Each row of a before or after table is a point. One or more steps were done to the points. Then noise was added and the rows were shuffled. The steps act on columns, c1 being the first. What was done? A step turns or swaps two columns, mirrors them in a line or flattens them onto one, adds a multiple of one to another, or multiplies or shifts one. Angles are multiples of 10 degrees, from the lower column toward the higher: turns from -170 to 170, lines from 10 to 170 but not 90. Use the fewest steps. Two steps may share a column if one is a turn and the other turns, adds or multiplies; they go together, in the order done. Otherwise the lowest column goes first.
(in the rows, 128 means zero)

Before (10 x 3):
[[113  96 135]
 [127 139 165]
 [132  85 131]
 [123 204 128]
 [121  75 126]
 [136  70 122]
 [137  97 133]
 [158  92 136]
 [112  75 143]
 [122 116 168]]
After (10 x 3):
[[181  92  95]
 [163  86  90]
 [150  75 104]
 [119 139 126]
 [160  97  94]
 [135  96  95]
 [ 70 203  87]
 [157  77  86]
 [129 115 125]
 [177  66  83]]
Steps: add -0.7 times c2 to c1; shift c3 by -40

Before, 9 rows:
[[ 64 159 116 167 121 117]
 [ 90  98 141 103 129 162]
 [137 106 129 163 124  93]
 [167 102 105 131 156 107]
 [143 166 159 170 172 129]
 [171 138 197  87 149 112]
 [133 160 108  79 166 106]
 [166 166 106 152 132 201]
 [132 167  87 126  74 124]]
After, 9 rows:
[[163  97 124 154 160 113]
 [142 165 112 165  72 114]
 [ 90 106 111 108 123 163]
 [171 158 143 158 119 200]
 [132 104 161 141 129  92]
 [ 68 172 157 153 123 118]
 [149 161 177 116 178 135]
 [138 160  75 132 169 114]
 [171 130 114  48 152 119]]
Steps: turn c1 and c2 by -10 degrees; turn c3 and c4 by -70 degrees; turn c5 and c6 by 10 degrees

Before (9 x 9):
[[130 134 120  78 108 130 180 163 116]
 [156 113 102  92 154 149  80 103 131]
 [172 161 128 128  83 152 179 216 117]
 [160 122  90  92 104 129 146  94 108]
 [109 129 101 161  91 120 127 162 174]
 [ 91 154 155 157  80 160 137 130 113]
 [119 171 115  99 111  43  84 103 154]
 [159  80 158 168  83  93 129  95 191]
 [144 168 132 129 149 150 149 102 117]]
After, 9 rows:
[[102 159 132 106 138 127 137 101  99]
 [131 156 156  91  67 150  86 130 112]
 [134  90 101 130  82 164 108 167 106]
 [ 78 141 118 138  98  77 113 158 132]
 [ 99 144  89 131  93  91 154  94 144]
 [114  50 159 157  74 174 157  95 139]
 [171 126 116 217 101 111 133 104  78]
 [162 118 103 116 144  89 171 104 141]
 [ 64 154 127 103  71 125 152 216 105]]
Steps: turn c1 and c7 by 110 degrees; mirror c2 and c9 in the line at 150 degrees; turn c4 and c6 by 100 degrees; shift c5 by -10

Before (14 x 12):
[[108 125 115 154  43  44 104 128 102 134 108  76]
 [105 168 154  83 134 108 103 119 138 125 171 127]
 [142 103 117 128 120 121 117  35  92 134 140  54]
 [108  95 104  84 111  83 165 104 139 118 109 101]
 [153  38 152  58 102  85 150 115  46 131 139 107]
 [143 149 205  86 134 127  81 107 136 140 114  96]
 [127 169 119  77 119 139 134  91 107 100 149  94]
 [122  96 133 128 111 164  74 116 135  92 126 155]
 [ 98 126 106  98 135 101  96  98 132 161  84 118]
 [134 133 161 144  54 159 160  70 113 114  91 154]
 [157 123 151 113 167 163 127 120  89 157 157  87]
 [135 136 121 140 131  97 174  92 111 117  87 157]
 [175 134 158 138  94 109 111 121 116 171 141 129]
 [178 124 128  74 118 128 109 113 129  94 137 152]]
After, 14 rows:
[[ 98 126  99  96 158 103  86 139 123 160  84 135]
 [108 127 111 152  58  46 116 151 136 135 110 184]
 [154  37 160  58  84  83 126 102 199 131 140 176]
 [179 124 129  74 132 128 105 138 133  96 137 104]
 [134 136 117 138 100  96 121  69 155 117  85 107]
 [134 132 169 144  32 159  95  71 151 116  93 108]
 [106 168 162  84 150 107 108 147 117 126 172 127]
 [156 121 158 115 170 163 121 123 151 157 158 181]
 [110  96  96  84  86  82 126  83 110 115 109 150]
 [123  98 134 129 148 162  91 171 128  91 123  99]
 [174 134 166 139 106 110 115 138 140 173 141 132]
 [142 104 111 126 128 121  44  92 135 135 139 210]
 [129 169 115  77 113 139  99 104 134 101 150 165]
 [142 148 227  86 168 129  88 160 109 141 115 156]]
Steps: multiply c3 by 1.3; add -0.7 times c7 to c5; turn c7 and c8 by -60 degrees; turn c9 and c12 by -160 degrees

Before:
[[116 143 136  85 172  97 175 121 182 136  98 107 127 149 160 163 115 150]
 [142 176 150 104 124 113 198  89 155 126 139 128 153 183 115 112 137 142]
 [160 145 113  84 125  61 161  89 188 120 155  99 153 119 158 162 167 123]
 [185 153 119  97 169 103 199  93 190 139 118  64 132 142 169 116 125  94]
 [146 139 170  91 163 100 148 111 162 114 159  58  98 129 122 132 158 126]
 [129 105 118  97 143 105 174  85 140 115 157 104  78 158 187 134 177 104]
 [159 119 165 161 112 159 106 137 105 149 180 170  82  97 161 138  72 112]
 [115 140 109 143  73 179 106 162 122 106 131 155  70  93 121  91 136 102]
 [145 118 126  89 158 107 142  82 188 157 107 158 143 160  81  89 138 119]
 [130 131  99 108  78 174  94 159 113 166 185 139  68 142 113 124  64 110]
 [149  79 105 143 113 205 131 143 102 111 184 129 104  97 126 151  82 135]
 [164 161  97 137 176 113 146 115 167 138 157  91 101 152 164 147 200 145]
 [ 77 145  83 161 114 156 136 150 144 120 200 188  55  99  73  87  96  88]
 [119 100 123 186  87 137 129 123 127 157 149  96  91 125 125 146 101 113]]
After (14 x 18):
[[ 78 146 168 121 109  84 151 154 143 117 148 186  65  97  41  85  96  87]
 [145 138 104 137 165 176  87 107 167 109 146  51 107 128 106 130 157 124]
 [119 102 132  87  84  79 127 121 124 154 137  93  99 131 112 147 102 112]
 [130 103 166 139 140 164 109  86 142 115 189 108 107 158 147 131 176 100]
 [159 121  84 124 116  80 116 138 107 148 190 172 113 101 119 141  68 109]
 [114 142 129 151  75  77 162 163 121 108 122 155  70  94 119  87 140 101]
 [161 145 163 120 128 201 109  90 186 117 168  98 173 119 133 162 166 129]
 [165 161 165 109 175 137 134 115 169 139 172  88 126 155 134 148 202 147]
 [151  78 148 164 112  58 143 142  94 109 166 129 119  97  90 151  82 136]
 [113 145 151 141 172 182  90 121 182 140 126 103 125 149 174 161 117 152]
 [146 175 153 137 124 156  59  85 158 120 123 133 151 180 115 114 134 141]
 [142 117 140 145 159 173 116  82 188 152  81 157 120 164 103  93 136 116]
 [129 128 127 177  79 107 175 158 111 165 160 145  81 144  83 126  66 113]
 [185 152 176 137 169 164  79  98 190 142 144  58 136 140 164 118 123  94]]
Steps: turn c3 and c7 by -140 degrees; turn c4 and c6 by -140 degrees; turn c11 and c15 by -40 degrees; add 0.5 times c11 to c13

Before, 12 rows:
[[103 134 119  97 106 147 126 151 129 120 137 195 142 139 150  67 134 139
  126 143]
 [102 130 157 101 113 119 119 147  93 129 214 125 118  87 133 122 130 117
  147 145]
 [134 134 105 160 107  74 131 105 102 144 132 116 131 121 124 161 136 100
  134 157]
 [124  81 104  97 144 100 152 152 128 122 113 106 131 131 143 152 137 137
  163 144]
 [113 106 147 154 183 147 113  64 130 142 101 103 122 107 170 157 138  99
  126  69]
 [135 126 125 109 107 152 111 145 116 124 136  99 133 132 143 121 148 141
  133 154]
 [136 119 113  95 173 129 103 145 112 147 147 108 142 135 140 133 150 118
  140  49]
 [115 134 117 109 100 139 161 154  20 126 106  99 168 113 148 144 100 147
  155 152]
 [127  91 104 132 106 108 239 153 130 138 146 102 118 132 137 155  51  99
  143 132]
 [119 109 105 249 180 142 155 134 104 136 105 148 143 117 113 138 125 114
  128 148]
 [135 133 166 121 111  90 156 153 114 120 122 130 127 114 155 158 151 125
  128  71]
 [130 100 104 120 118 119 109 123 125 126 112 105 126 109 116 106 111  97
  140 120]]
After (12 x 20):
[[115 135 114 103 101  29 160 154 172 128 108  98  87 114 145 147  98 150
  151 154]
 [101 134 116 112 107 120 126 152 108 121 138 197 119 119 149  70 134 137
  126 144]
 [137 132 168 119 113 136 153 153 167 119 119 130 131 121 157 156 150 125
  128  75]
 [124  94 104 129 108 136 241 155 146 138 144 104 136 132 137 156  50 101
  145 130]
 [137 131 105 153 105 133 128 104 190 146 137 118 123 140 126 162 139  98
  130 158]
 [117 109 103 212 179 101 159 135 127 134 108 151 111 171 110 143 122 115
  129 149]
 [134 124 129 112 103 106 112 144 110 123 133  96 121 122 141 124 150 139
  130 155]
 [124  82 106 102 145 146 152 154 155 123 112 104 121 114 146 155 136 137
  163 145]
 [103 130 155  91 117 102 116 148 152 126 216 127 135 109 136 120 131 115
  145 149]
 [137 116 112 108 177 113 104 146 133 146 152 105 118 117 141 137 151 119
  141  46]
 [110 101 147 136 186 122 114  61 110 141  97 104 133 137 166 155 137 101
  124  67]
 [132 103 102 113 118 131 107 122 137 123 111 102 130 120 115 111 110  98
  144 118]]
Steps: flatten c4 and c14 onto the line at 30 degrees; turn c6 and c9 by -120 degrees; multiply c13 by -1
